Each row of a before or after table is a point. One or more steps were done to the points. Then noise was added and the rows were shuffled. The steps act on columns, c1 being the first. Write out the steps. A step turns or swaps two columns, mirrors them in a line or flattens them onto one, adds a multiple of one to another, or multiplies or shifts one. Angles are multiples of 10 degrees, from the lower column toward the higher: turns from -170 to 170, lines from 10 to 170 but not 90. Use the fewest steps. Two steps may share a column if one is a turn and the other turns, adds or multiplies; they go together, in the order done. Otherwise the lowest column goes first.
In the rows, zero is written as 128.

Before (11 x 3):
[[ 78 109 149]
 [144  77 123]
 [140  84 118]
 [158 113  97]
 [148 139 100]
 [130  73 144]
 [119 145 126]
 [143 107 139]
 [118 101 111]
 [ 82  77 148]
 [121 131 191]]
After (11 x 3):
[[169 136 101]
 [137 159 133]
 [138 117 115]
 [162 168 146]
 [148 161 177]
 [ 95 130 159]
 [177 158 115]
 [143  88 173]
 [165 168 159]
 [165 134 150]
 [ 99 151 178]]
Steps: shift c1 by 20; mirror c2 and c3 in the line at 110 degrees

Before (12 x 8):
[[175 173 115 103 112 161 129 115]
 [118 139 133 154  86 161 118  84]
 [169 111 125 125 126  72  73 140]
 [106 122 149 123 109 120 114 157]
 [133 150  78 115 108  85 148 161]
 [132 120 128 136 162 103 143 141]
 [ 94 195 139 167 112 144 123  87]
 [104 123 155 102 163 163  85 160]
 [184 155  84 132 119 129 145 164]
 [115 142 114 146 127 104 102  96]
 [112 134 106 173  96  97 158 168]
 [184 182 123 108  88 118 118  93]]
After (12 x 8):
[[ 94 138 194  88 112 114 122 166]
 [174 117 172 115 111 102 106 103]
 [115 115 141  96 128 131 164 146]
 [111 107 134 170  98 169 126 172]
 [185  84 154 164 120 141 114 132]
 [134  78 152 163 107 174 142 116]
 [103 156 123 161 164  75 138 102]
 [119 132 139  83  85  96 115 157]
 [169 125 111 141 124 135 205 124]
 [185 124 181  92  89 128 141 108]
 [107 148 121 158 110 126 144 123]
 [131 127 122 142 162 157 131 135]]
Steps: swap c2 and c3; swap c4 and c8; turn c6 and c7 by -140 degrees

Before (14 x 11):
[[120 154 154 153 158 110  99 167 106 139 107]
 [137 162  85 144 120 128 172 137 114 144 128]
 [ 85 177  98  91 138 107 117 146 183 144 135]
 [164 159 117 124  94 188  77 115 127 132 106]
 [166 102 169 128 162 125 156 142  98 143 142]
 [137 151 170 146 119  85 101 149 165 137 157]
 [116 147 131 114 151  89 182 125  90 147 125]
 [152 118 145 121 126 160 151 124 123 216 104]
 [111 122 172 110 109 115 118  86 172 112 127]
 [118 155 182 157 108 109 151 172 117  87 110]
 [169 172 146 129 121 120 112 166 147 123 106]
 [116 144 118 111 100 119 113 174 116 146 115]
 [149  83 111 136 150 123 178 140 111 192  97]
 [130 147 154 141 108 163 156 128 130  89 140]]
After (14 x 11):
[[117 123 171 129 113 117 111 174 186 112 127]
 [148 158 179 114 107 110 119  78 112  89  90]
 [183 148 132 140 150  87 118 134  82 148 124]
 [157 100 169 135 164 128 163 112  89 140 155]
 [100 153 153 116 161 114 120  86 100 135  84]
 [116 145 119 159 100 120 118  90 114 147 100]
 [ 76 161 116 130  94 186 164 142 128 132  81]
 [153 119 145 131 127 162 155 132 124 219  80]
 [157 144 152 114 107 161 129 125 131  87 152]
 [111 167 146 141 122 123 169  94 149 122  84]
 [ 99 150 170 118 119  85 135 104 175 138 183]
 [172 162  87 116 119 128 135 112 108 147 125]
 [179  80 111 122 146 125 147 118 107 192  66]
 [116 177 100 170 141 108  83 122 199 143 143]]
Steps: swap c1 and c7; turn c4 and c8 by -160 degrees; multiply c9 by 1.3; multiply c11 by 2

Before (14 x 14):
[[158  99 140 121 115 143 140 133 141 118  80 119 173 136]
 [123 191 118 161 172 173 150 175  99 153 125 123 133 146]
 [107 183 118 164 125 137 195 190 101 120 132 132 139 158]
 [142 133 118  95 123  76 151 141 138 145 130  98  94 173]
 [169  86 148 106 139 182 191 133 131 121 106 145 146  90]
 [100 133 120  93 100  88 118 177 151 157 128 130  97 142]
 [102 157 141 153 161 136 158 216  73 135 144  93 130 142]
 [155  88 158 146 108 179 166 109 138 142 139 125 164 122]
 [111 177 156 153 130 159 154 165 119 103 119 102 102 148]
 [118 108 143 122 145 119 174 135 176 143 111 109 146 118]
 [171 128 181 124 109 140 172 143 144 160  99 122 150 116]
 [109 137 143 124 133  37 118 148 135 137 125 149  84 165]
 [188 111 135 140 127 144 148 157 165 120 133 117 151  97]
 [106 179 144  82 129  64 119 150 133 124 154 124 124 160]]
After (14 x 14):
[[ 87  80 114 105 140 182 188 115 130 119 119 151 142  89]
 [150 130 160  95 102  89 120  88 150 153 135 132  95 143]
 [143 137 126 126 137  37 120 102 134 136 139 148  83 166]
 [147 180 164 166 123 137 192  81 101 117 148 135 139 161]
 [123 188 162 165 172 175 148  90  99 153 152 120 134 149]
 [134 101 119 126 144 125 176 116 179 143 142 111 146 112]
 [151 185 124  81 134  66 116 106 132 125 127 125 125 160]
 [ 77 114  92 122 109 141 173  92 142 158 140 119 150 113]
 [ 77 113 134 140 125 146 144  99 166 119 100 113 152 100]
 [114 136 144  94 123  77 152 120 136 143 120  95  98 173]
 [108  95  90 144 111 178 166 128 138 140  96 127 163 122]
 [ 90  83 120 123 115 145 142 123 143 119 150 117 175 135]
 [136 174 127 156 126 160 154  81 121 102 157 104  99 149]
 [156 162 161 154 159 134 161  45  71 136 133  92 129 143]]
Steps: turn c2 and c11 by -20 degrees; turn c1 and c11 by -160 degrees; turn c3 and c8 by -150 degrees
